Each row is a point. The last column is the point's height on a tilted bowl or saddle (a function of degree 2), plus a little noise. Count its main directions that bend up, bend down and stay straight.

Points (9 x 3):
-6.4, -2.0, -8.6
-1.9, -4.9, -3.8
-3.8, 0.4, -2.0
2.0, -2.4, 2.2
3.8, -2.4, 2.3
1.8, 0.6, 3.5
-0.4, 7.8, -2.2
0.2, -2.9, 0.8
2.3, 6.9, 0.2
Directions: 0 up, 2 down, 0 straight

Points, 12 rows:
-2.0, 2.8, 0.2
2.5, -1.6, 2.9
5.6, 0.8, 5.0
2.3, -4.2, 2.6
4.2, 0.1, 3.9
7.8, -1.6, 4.0
4.1, 6.1, 6.9
3.5, -2.9, 2.7
2.2, -1.6, 2.8
1.7, -5.6, 2.7
-0.4, -6.4, 3.7
1.1, -2.5, 2.6
Directions: 1 up, 1 down, 0 straight

Points (10 x 3):
-0.4, 4.2, 0.2
-1.2, -6.7, -2.0
-0.2, 0.8, 1.2
-3.6, -0.6, 0.7
1.1, -0.7, 0.9
-1.0, -1.1, 1.1
3.0, 1.0, 0.1
-1.4, 2.4, 1.0
-4.3, 0.9, 0.5
11.6, -3.9, -11.2
Directions: 0 up, 2 down, 0 straight

Points:
-1.2, 3.2, 4.6, 4.7
0.9, -1.9, -4.9, -0.4
4.8, 4.4, 1.5, -2.5
1.2, 4.6, -0.2, 0.7
0.2, 7.8, 1.7, 6.6
0.6, 1.4, -0.8, -1.1
4.6, 3.7, -3.1, -3.9
-1.8, -0.9, 5.2, 3.8
4.5, -3.0, -0.5, -3.9
-5.1, -9.5, 3.2, 5.3
0.3, -9.5, -4.4, 6.9
2.2, 0.2, 2.6, -0.3
4.6, -1.3, -3.6, -5.3
-4.0, -2.9, 4.0, 1.2
-6.5, 1.3, 3.8, -1.3
0.2, 1.2, 0.6, -0.9
-1.3, 0.7, 0.2, -1.0
Directions: 2 up, 1 down, 0 straight

Points, 17 rows:
5.2, -5.2, 0.2, -1.8
6.2, 1.1, -6.9, -8.5
-4.4, 0.3, -1.0, 2.3
2.5, -5.8, -0.4, 1.0
-0.8, -6.8, 2.7, 3.9
-2.1, -3.6, 0.0, 2.1
1.8, -9.4, -3.1, 2.9
-0.2, -0.5, 2.4, -0.5
-6.9, 2.3, 1.7, 0.6
-1.8, -1.1, -1.5, 1.7
0.0, 2.8, 2.6, -2.7
2.0, -2.8, -1.2, -0.5
2.4, 0.1, 2.0, -3.3
-1.0, -2.4, -6.4, 1.9
5.6, -3.2, 7.2, -4.2
0.3, 0.2, -4.6, 0.5
3.7, 4.8, 3.0, -8.7
Directions: 1 up, 2 down, 0 straight

Points:
3.5, -3.1, 3.4, 4.4, -0.5
-1.4, 3.8, -4.6, -0.8, -1.1
3.1, -2.3, 1.9, -2.8, -1.3
-2.6, 6.4, 4.2, -0.6, 0.6
-2.5, 5.9, 2.3, 2.1, -1.4
3.7, 0.4, -1.7, 1.6, -1.7
1.8, 0.1, 6.6, -2.0, -1.0
0.1, 3.2, -2.4, 10.2, -4.3
1.4, -0.5, 3.1, -3.7, -0.5
5.6, -1.6, 2.9, -7.8, -5.3
4.2, -0.6, -2.7, -4.0, -1.5
1.6, -0.6, -4.5, -2.9, 0.8
-0.4, -1.1, -3.3, 1.8, 2.1
0.4, -0.9, 2.3, -4.3, 0.3
-4.7, -2.2, 0.2, -1.2, 2.5
0.3, 1.8, 4.4, -1.0, 0.0
6.8, 6.4, -0.5, 2.2, -10.9
1.0, 0.1, -0.1, 4.2, 0.0
-3.4, -1.6, 4.0, 4.3, 2.3
1.3, -7.1, -1.3, -8.7, -1.3
2.7, -2.8, 2.6, 4.4, 0.2
-1.2, -6.8, -3.9, 0.6, 5.8
6.2, 8.5, 3.6, -1.8, -9.0
Directions: 1 up, 2 down, 1 straight

Points, 21 rows:
6.3, 2.9, 1.0, -0.4, 0.0
3.1, 3.6, -1.0, 2.5, -1.9
0.7, -0.9, 2.1, -1.2, 1.0
4.5, 2.6, -1.1, -0.9, 0.3
-2.6, -1.1, 5.6, 1.1, -1.9
0.0, 1.8, -1.3, -9.8, 1.7
-5.0, 3.5, -2.0, 0.9, -5.7
-4.0, 7.7, -3.7, 2.5, -10.1
4.4, -2.9, 6.1, 3.9, 0.0
-4.9, 2.3, -1.0, 6.1, -6.9
6.0, 4.6, 4.7, 4.8, -4.0
-5.9, -1.7, -2.0, -1.4, -3.0
1.4, 2.7, -9.0, 3.9, -6.2
1.0, 1.2, -0.7, 10.2, -4.7
-2.5, -0.6, -1.2, -1.1, -0.7
-0.1, -0.1, 3.3, 0.0, 0.0
5.0, -0.2, 2.5, 4.5, -0.3
0.5, -1.5, -3.1, 0.4, 0.4
3.3, 3.2, 3.0, -3.5, 0.7
1.5, 1.7, 3.0, 0.4, -0.3
5.6, -7.4, 0.2, -2.6, 2.1
Directions: 0 up, 3 down, 1 straight

Points (22 x 5):
2.7, -2.3, -6.4, -2.9, 2.2
2.1, -0.8, 3.9, 5.2, 2.5
-0.4, 1.0, -0.8, 4.2, 0.8
-3.3, -2.2, 1.8, 0.9, 1.4
-4.3, -0.3, 0.9, 0.3, 1.0
7.3, 0.5, 5.5, 2.2, 5.6
1.6, 1.7, -0.2, 6.8, 1.8
1.9, 4.0, -1.2, -0.2, 1.4
5.9, 1.8, 0.2, -0.1, 2.8
-0.1, -9.1, 4.5, -1.1, 7.0
-0.6, 1.5, -8.1, 1.1, 1.8
-1.7, 0.1, -3.3, 0.4, 0.4
-2.8, -8.2, 7.3, -3.5, 8.8
-7.1, 5.0, -1.9, -2.5, 2.6
-2.4, -4.9, 1.7, 1.4, 2.4
-5.1, -4.5, 1.9, -0.5, 2.9
-0.1, 0.9, -5.7, -4.6, 1.5
3.3, -5.0, 2.5, -0.2, 3.6
-2.9, -1.2, 4.7, -0.3, 2.3
6.3, -6.9, 3.6, -3.2, 7.3
5.5, 0.8, -2.1, -1.5, 2.2
-0.2, 5.2, 3.3, -1.6, 2.8
Directions: 4 up, 0 down, 0 straight

Points, 44 rows:
2.6, 1.6, 1.5, 0.0, -5.4, 0.3, -2.2
9.8, 6.7, 0.9, 3.0, -6.0, 10.0, 9.6
3.7, 7.3, 2.6, 6.3, -4.7, 4.5, 5.7
3.4, 11.3, -1.9, 2.7, -4.9, -6.0, 8.9
3.2, 1.7, -4.9, 1.6, -2.5, -0.6, 0.5
2.5, 1.5, -7.6, 1.8, -0.3, 1.3, 2.3
2.0, -1.3, 0.2, -1.1, -5.6, -1.2, -3.4
-0.5, 0.9, 1.2, -4.3, -1.0, 0.7, -2.7
-4.6, -4.4, -7.6, 5.9, 0.7, -0.3, 1.3
0.7, -4.6, -2.0, -1.3, 1.9, -2.1, 0.1
3.3, -3.3, -1.6, 5.1, 2.9, 9.1, 8.3
3.5, -6.1, 2.2, 0.5, -2.0, 0.3, -5.4
2.4, 2.4, -4.7, 6.1, -3.5, -1.1, -0.1
-4.0, 3.1, 5.4, -2.6, -1.3, 3.0, -0.2
-0.7, 1.5, 3.7, -1.1, -0.3, -0.9, -2.3
-4.3, -8.2, -0.3, -0.7, 3.6, 4.5, 5.4
2.7, -3.1, 5.9, 8.4, -3.1, 2.7, -8.1
2.2, -2.5, -0.4, -0.2, 8.5, -0.4, 2.2
-7.9, 3.7, -0.3, -3.5, 0.9, 1.4, 3.0
1.1, 6.0, 1.4, -2.2, 1.8, -2.3, 1.0
2.3, -2.8, -1.1, -0.2, 2.8, -2.0, -0.2
3.4, 1.8, -3.2, 2.8, 1.0, -7.8, 2.4
-3.3, -2.6, -4.7, 2.4, 3.5, -1.8, 4.0
3.8, 0.4, 0.3, 1.3, 2.4, -0.4, -0.5
-1.9, 0.8, -1.0, -1.8, -8.2, 0.5, -1.2
-3.0, 0.3, -0.2, -5.5, 0.5, 14.1, -1.9
-0.9, -5.3, -5.4, 0.3, -3.0, 2.6, 0.5
-1.2, 4.1, 5.9, 2.3, -3.8, 1.3, -0.3
-2.6, 7.5, -6.4, -2.8, 0.4, -1.5, 1.4
-1.1, 0.8, -4.9, -2.8, 0.8, 2.2, -0.4
3.7, -3.1, 0.3, 1.9, 2.4, 1.8, -0.8
-2.0, 3.1, -2.0, -1.3, -8.5, -2.8, -0.9
-5.1, 2.9, -2.3, -2.4, -0.5, -2.9, 2.4
1.9, 0.8, 3.8, 0.0, -1.3, 2.3, -3.3
1.8, 0.8, -8.7, 3.1, 6.9, -0.6, 9.2
-1.8, -3.6, 1.1, -0.9, -1.8, 3.7, -0.4
1.9, 0.8, -4.6, 0.0, -1.6, -2.1, 0.0
0.8, -2.5, -1.9, 3.2, -3.2, 3.6, 0.3
1.1, 0.2, 0.3, 1.7, -0.9, 3.9, 0.4
-1.3, 2.7, 2.0, -3.8, -3.9, 2.0, -1.5
0.0, -1.0, -1.8, -2.1, 7.8, 1.1, 2.1
-5.6, 1.5, 0.3, 8.4, -2.3, -3.1, -0.6
-2.8, -5.6, -0.8, -4.2, 5.9, 1.2, 2.2
-1.7, -2.9, -2.7, 1.4, 1.1, -0.8, 1.0
Directions: 4 up, 2 down, 0 straight

Points, 44 rows:
-0.3, 2.9, 0.7, -0.1, -2.5, 1.7, 0.2
0.3, 6.6, -2.7, 6.1, 4.5, -5.0, -3.4
7.3, 7.1, 6.8, 1.7, 2.1, -3.8, -1.8
4.9, -0.1, -5.3, 5.8, -1.2, -6.7, -2.2
-0.7, 4.9, -1.0, -0.2, -0.6, 0.7, -0.3
3.7, 1.0, -1.3, 0.6, 2.9, -5.4, -2.8
0.8, -6.0, 3.8, -1.3, -2.9, 4.8, -2.5
-4.1, -1.0, -3.3, -7.4, -0.1, 1.6, -6.9
6.6, -2.3, -2.1, 0.0, 2.7, -0.2, -1.8
-3.8, -0.4, -0.7, 0.9, -3.9, 0.1, -1.6
4.8, -5.9, 0.6, -4.9, -4.8, -2.8, -7.7
4.6, 2.4, -1.2, 1.5, 2.0, 3.0, -0.1
1.2, 4.3, -1.8, 2.1, 0.7, 1.9, 0.2
2.0, 0.8, -4.7, 2.9, -2.9, 3.5, 0.3
4.9, 2.2, 1.2, 0.7, 1.7, -1.1, -1.0
2.0, 1.5, 3.1, -3.6, -2.3, 1.5, -1.2
3.9, 2.6, 4.4, 0.6, -3.2, -1.9, -1.1
-6.7, -2.2, 0.8, -4.7, 4.7, 2.7, -6.7
-3.0, -8.2, -1.1, 1.4, -6.4, -2.1, -4.5
0.7, -1.5, 5.9, 0.6, -1.1, 1.7, -1.0
-1.6, -1.6, 5.8, -5.0, 5.0, -0.7, -5.5
-6.1, -4.6, 9.0, -1.7, -1.1, -0.2, -7.2
-2.8, 4.8, 2.0, -0.5, -5.7, -3.2, -1.6
5.7, -2.9, 0.1, 2.9, 4.2, 1.1, 0.3
-0.4, 0.6, 0.4, -5.7, -1.4, -1.3, -3.8
6.2, -1.4, 2.0, -5.4, 4.5, -0.3, -4.4
-2.9, -1.9, -0.2, 0.0, -4.4, 6.7, 0.2
-8.7, -3.7, -4.0, -0.1, 0.3, -4.7, -8.3
-2.8, 2.5, -6.0, 3.3, -2.3, 4.7, 0.1
6.1, -0.9, -4.9, -1.6, 2.5, 3.1, -3.0
1.8, -1.6, 2.4, 4.7, 2.9, 0.2, 0.8
-9.3, 3.2, -5.9, 0.3, 3.4, -0.2, -6.9
1.0, -5.3, -0.7, -4.7, -5.4, 2.3, -5.9
-2.7, 3.5, -1.0, -3.3, -5.3, 0.3, -1.9
-4.6, -2.2, 5.6, 4.9, -2.8, -3.5, -3.0
0.6, 1.4, 8.9, -0.5, 0.9, -1.8, -2.4
2.5, -2.2, 9.9, -1.2, -6.3, 4.2, -3.0
2.0, -1.7, 1.0, 0.2, -4.9, 8.2, 0.6
-0.6, 0.1, -3.1, -1.2, 1.5, 2.6, -1.9
4.2, 5.1, 5.5, 8.5, -7.1, 2.4, 1.4
-1.1, -4.5, 2.3, -5.2, 1.1, 1.6, -5.4
1.1, -2.2, 0.9, 1.2, -4.9, 2.8, -0.2
-1.7, -1.0, 5.1, -1.2, 0.1, -4.1, -4.0
1.3, 1.5, 2.0, 0.4, -3.6, -7.8, -4.4
Directions: 1 up, 4 down, 1 straight

Points, 73 rows:
3.1, -3.0, -4.0, 1.4, -1.5, -0.1, 0.9, 4.7, 1.0
-2.3, -6.4, 7.4, -2.7, 1.5, -0.3, 1.2, 0.4, 2.4
-1.9, -4.4, 1.7, 4.7, 3.4, 2.0, -0.2, -1.1, -3.5
-0.7, -1.3, 6.4, -0.1, -8.1, 1.1, -0.3, 12.3, -3.2
1.8, -3.2, -0.3, -2.3, -2.9, -2.3, -3.4, 5.0, -3.6
-1.6, -2.0, 1.2, -2.4, -2.9, 2.7, 2.1, -4.8, -0.4
0.0, -3.1, 7.5, 1.5, -3.4, -1.3, -1.5, 4.5, -2.8
-1.2, 2.9, 0.1, 1.9, 1.6, -4.0, 2.5, -0.6, 0.8
-3.6, -0.9, -7.4, -0.5, 1.5, 2.2, -3.2, -5.2, 4.9
-3.9, 4.5, 6.6, -1.0, -4.7, -1.5, 5.8, 2.1, 3.8
-2.1, 2.3, -7.8, -0.7, -1.2, 9.3, -2.6, -7.2, 7.8
1.4, -1.9, 1.8, 1.4, 0.2, -0.9, 1.2, 6.3, 1.4
2.1, 0.2, 3.6, 5.1, 4.0, 4.6, 6.8, 4.0, -2.4
-1.8, -0.1, -1.6, -3.2, -3.7, -0.2, -0.4, -0.7, -1.2
-1.0, -0.5, 0.9, 2.5, -1.2, 2.1, 2.9, -9.3, -1.8
0.6, -1.6, -5.2, -2.3, 0.8, -1.9, -0.5, -0.1, -0.1
-12.2, 3.0, -2.0, 1.4, -1.0, -0.6, 0.2, 7.2, 1.2
1.7, 0.1, -1.1, -2.0, -7.6, 3.7, 4.9, 1.9, -3.2
3.5, -0.9, 5.0, -2.2, -3.0, 0.6, -3.8, 3.9, -3.4
-0.3, 1.2, 2.7, -1.5, 4.4, -0.2, -4.3, -0.9, -2.1
6.3, -3.7, 4.7, 1.6, 4.2, -1.3, 2.6, 2.9, 5.0
2.5, 0.2, -1.1, 1.4, 3.0, -0.5, 2.3, 2.8, 1.4
2.2, 6.6, -7.7, -6.2, -1.5, -1.7, 1.8, 3.4, 1.5
-2.7, -0.8, 7.1, 5.5, 2.3, -2.3, -3.1, -2.7, -4.2
-0.7, -0.7, 4.5, -1.7, 0.2, -2.3, -4.3, 6.3, -3.0
3.1, -1.1, -3.4, 2.7, -2.1, 0.2, -2.3, -4.0, 0.5
-0.3, -4.9, -0.7, -3.6, -2.1, 3.2, 2.7, -0.1, -1.8
4.6, -4.5, -6.2, -1.1, -0.5, 1.4, -5.3, 0.3, 3.9
-2.2, 6.0, -1.9, -2.9, 4.1, -2.2, 5.4, 3.3, 4.2
-1.1, -8.7, -3.5, 0.7, -6.8, -0.7, 2.6, -4.8, -7.2
-4.7, 6.3, -4.6, -6.8, -1.2, 5.0, 2.1, -2.5, 4.4
-2.5, 0.5, -3.3, -0.9, 5.6, -3.5, -0.7, 0.1, 0.8
-0.3, 2.6, 1.8, 1.9, 1.0, -2.3, 1.9, -0.2, -0.5
-1.9, 2.9, 0.0, -2.5, -4.0, 0.8, 5.5, 5.6, 1.1
-0.6, 1.2, -5.1, 0.1, -0.3, -4.2, 2.6, 0.3, 0.8
-3.8, -0.3, -1.9, -4.0, -0.2, -3.4, 2.9, 3.1, 0.4
-0.1, 0.6, -6.7, -0.3, -7.9, 0.0, 5.4, 0.8, -1.8
8.5, -5.3, 1.2, 3.9, 7.1, -2.9, 3.5, 1.6, 7.7
2.2, 1.7, 2.8, -1.9, -1.4, 1.5, 0.2, 3.9, -1.7
-3.0, 1.7, -1.5, -6.4, -0.4, -2.0, -4.0, 5.7, -3.8
1.4, 4.5, -3.5, -2.3, 0.6, 5.3, -7.0, 7.6, 1.8
-4.6, -2.6, 2.2, 0.1, -5.2, 1.0, 6.6, 2.3, -1.2
5.9, -3.7, 0.7, -4.5, 1.7, 0.9, -0.3, -2.9, 1.2
1.9, 2.7, -3.0, -5.2, 3.6, -1.3, -1.2, -5.6, 2.4
4.8, -2.5, 0.8, -3.2, 0.7, 2.2, 1.3, -0.5, -0.2
-3.5, -0.3, -1.2, 0.4, -0.1, 0.8, -0.5, -2.0, -0.7
-1.4, 1.7, 1.7, -1.0, -5.3, -1.1, -2.8, -4.0, -0.1
0.1, 1.6, 0.3, -1.4, -1.1, 0.5, 0.0, 2.2, -1.3
1.8, 8.4, -2.4, 1.9, 1.1, -1.7, 6.3, 9.0, 9.9
0.4, -1.7, 6.1, 0.8, 2.5, 5.0, 6.3, 1.6, -2.1
2.9, -5.8, 8.2, -0.8, 3.4, 3.1, 2.1, -0.8, 2.3
1.2, 3.6, -4.5, -3.9, 8.9, 0.2, 2.6, -6.7, 1.3
2.7, 2.1, -4.6, -0.4, 0.6, -5.1, -3.7, -2.9, 0.6
9.5, -6.8, 1.2, 2.1, 0.5, 6.3, -8.3, 2.8, 9.7
-0.5, 5.0, 0.6, 6.6, 10.9, 6.1, 0.0, 2.3, -13.3
5.3, 3.3, -4.9, 3.6, 0.4, -0.9, 0.5, 5.9, 6.3
-1.8, -9.3, -6.6, 3.1, 1.5, -5.5, 0.4, -0.8, -1.2
-4.2, -1.1, -6.1, -4.4, -2.9, 2.4, 2.4, -0.5, 0.6
6.8, -5.0, -2.5, 2.0, 2.7, 3.9, 7.3, -7.6, -6.4
1.2, 3.1, -0.6, 1.9, -0.9, 5.6, 5.0, 0.9, -2.9
4.7, 3.6, -5.9, -1.1, -3.3, -4.3, -3.9, -1.3, -0.5
-1.8, 7.6, 8.6, -2.8, -1.5, -1.5, 1.0, 4.8, -0.7
-0.3, -4.6, -3.6, 3.6, 6.0, -1.0, -2.9, -1.2, 1.9
4.3, -2.2, -7.7, -3.0, -3.1, 5.6, -3.0, 7.6, 5.0
0.9, -0.7, 2.6, 0.7, 0.4, -8.6, -1.1, -4.9, -1.2
-0.7, -2.8, 5.5, -2.7, -1.7, 5.3, -4.0, -2.3, -1.0
-4.8, 0.5, -1.9, -0.3, 5.0, -2.3, 4.2, -1.2, 0.9
-4.5, 0.0, 0.5, -2.8, -7.6, -3.2, 2.1, 1.2, -2.5
2.9, -3.6, 6.1, 4.5, 4.2, 3.2, -4.8, 1.2, -1.5
-4.3, -3.5, -4.2, -0.5, -1.8, 0.7, 0.9, -3.9, -0.1
-1.7, 1.0, -5.3, -2.6, 1.1, -1.1, -2.5, 2.8, 0.8
-7.0, -2.7, 1.0, 5.8, 1.4, 2.3, -0.1, 1.0, -4.5
-0.8, 3.2, 0.5, -0.7, 0.2, -0.6, -2.4, -2.8, -0.5
Directions: 3 up, 2 down, 3 straight
